Each row of a before or after table is a point. One or more steps were done to the points. Then noise was added and the rows were shuffled. The steps act on how far a point lies along the listed directions, d1 being the first. Write out the steps. A step turns or swaps two directions, mirrors them in a line or flattens them onto one, adds a multiple of one to another, or multiplies one. Angles are multiples of 10 degrees, from the lower direction toward the higher: turns from -170 to 170, lines from 10 to 170 but not 90. Use the fewest steps. Two steps may share a direction if one is a turn and the other turns, adds or multiplies; they go together, in the order done. Otherwise the lowest direction goes first.

Directions:
(1): [3.2, 3.2]
(2): [3.2, -3.2]
Before (9 x 2):
[[-4.2, 0.6],
[-0.1, 0.7],
[-2.3, -3.6],
[2.2, 2.0],
[2.1, 3.8],
[1.5, 2.9],
[2.5, -2.7],
[-9.2, 1.5],
[3.6, -1.1]]
After (9 x 2):
[[5.9, 7.2],
[1.8, -2.7],
[0.8, -0.3],
[-3.4, -1.1],
[2.7, 3.2],
[0.6, -2.8],
[-1.9, 3.9],
[2.2, -3.7],
[-2.6, -2.5]]
Steps: turn d1 and d2 by 120 degrees

Directions:
(1): [4.3, -1.7, 3.2]
(2): [-3.6, -1.7, 3.9]
(3): [0.3, 5.1, 2.4]
Before (13 x 3):
[[-3.8, 0.5, 5.0],
[-2.9, -3.8, -3.4],
[2.2, 1.9, -1.2],
[-3.1, -2.1, -8.6],
[1.1, 2.1, 4.4],
[-6.6, -4.5, 0.4],
[-6.1, -0.1, 0.5],
[0.0, -4.0, -5.4],
[-2.2, -6.0, 3.2],
[-3.4, -3.1, -1.4],
[1.0, 1.3, 4.4],
[-5.2, -1.5, -3.2],
[-0.8, 4.8, -1.3]]
After (13 x 3):
[[-1.7, 1.3, -2.5],
[-3.0, -1.0, 2.2],
[3.8, 2.0, -3.9],
[-7.2, 0.0, 0.6],
[-4.8, 1.4, -2.4],
[-1.5, -0.6, 2.8],
[2.2, 2.1, -5.1],
[3.0, 0.4, -1.2],
[-0.8, 2.8, -6.4],
[-2.9, 0.9, -1.0],
[3.0, -0.1, 0.2],
[-3.5, -0.1, 1.1],
[-2.3, 2.4, -5.0]]
Steps: mirror d1 and d2 in the line at 170 degrees; multiply d3 by 0
